Rows are points. Examples show where two turns around zero, p and q, send a point. Where does a point land after both, in the order given? Backwards means that the second turn is done in reverse. Each puzzle has new turns, and all numbers are rounded.

Turn p:
[ 0.00,  0.00, -0.25] -> [ 0.00,  0.06, -0.24]
[-0.05,  0.26, -0.32] -> [-0.03,  0.33, -0.25]
[-0.30, -0.36,  0.35] -> [-0.33, -0.41,  0.26]
[ 0.08,  0.00, -0.33] -> [ 0.08,  0.07, -0.32]
[-0.10,  0.07,  0.37] -> [-0.10, -0.01,  0.38]
[0.36, 0.03, 0.18] -> [ 0.36, -0.04,  0.18]
Turn q:
[0.33, 0.11, 0.00] -> [0.20, 0.19, 0.22]
[-0.30,  0.07, -0.23] -> [ 0.01, -0.06, -0.38]
[ 0.09, -0.48,  0.23] -> [-0.14, -0.38,  0.35]
[-0.12,  0.30, -0.01] -> [-0.06,  0.25, -0.20]
Where do these land?
q, then p backwards: [ 0.27, -0.20, -0.39] -> [ 0.48, -0.14,  0.11]
p, then q: [ 0.25, -0.20,  0.01] -> [ 0.17, -0.15,  0.23]
p, then q: [0.19, 0.22, 0.17] -> [-0.05,  0.25,  0.22]
p, then q: [-0.49,  0.19,  0.11] -> [-0.40,  0.10, -0.34]
p, then q: [ 0.13, -0.20, -0.05] -> [ 0.14, -0.17,  0.10]
p, then q: [-0.34,  0.18,  0.15] -> [-0.34,  0.11, -0.20]

Turn p:
[ 0.17, -0.14, -0.20, -0.01] -> [ 0.01,  0.15, -0.23, -0.12]
[-0.15,  0.02, -0.52, -0.39] -> [-0.13,  0.64,  0.00,  0.12]
[0.06, 0.28, 0.37, 0.36] -> [ 0.33, -0.46,  0.17,  0.01]
[-0.12, -0.33, -0.16,  0.05] -> [-0.21,  0.05, -0.29,  0.14]
[-0.08,  0.17,  0.26,  0.25] -> [ 0.16, -0.33,  0.14,  0.11]
[ 0.12, -0.01,  0.25, -0.26] -> [-0.17, -0.06,  0.21, -0.27]
Turn q:
[ 0.08,  0.23,  0.30, -0.13] -> [ 0.20, -0.12,  0.26, -0.21]
[-0.15, -0.28, -0.04,  0.13] -> [-0.12,  0.06, -0.03,  0.32]
[-0.21, -0.05, -0.35,  0.42] -> [ 0.08,  0.26, -0.42,  0.31]
[-0.36, -0.31, -0.12,  0.19] -> [-0.12,  0.25, -0.05,  0.44]
[ 0.17,  0.35, -0.02, -0.41] -> [-0.02,  0.01,  0.12, -0.55]
[ 0.34,  0.22,  0.26, -0.22] -> [ 0.10, -0.32,  0.19, -0.37]
[ 0.13, -0.17, -0.02,  0.01] -> [-0.14, -0.15, -0.05,  0.07]
Where do these land?
p, then q: [-0.05, -0.29, -0.22, -0.23] -> [ 0.13,  0.40, -0.05, -0.10]
p, then q: [ 0.11,  0.28,  0.08, -0.11] -> [ 0.04, -0.22,  0.21, -0.13]
q, then p: [-0.25,  0.12,  0.24,  0.24] -> [ 0.28, -0.20, -0.06, -0.26]
q, then p backwards: [-0.02, -0.08, -0.58,  0.00] -> [ 0.05, -0.47, -0.33, -0.11]
q, then p backwards: [ 0.21, -0.04,  0.48,  0.11] -> [-0.07,  0.26,  0.38,  0.27]
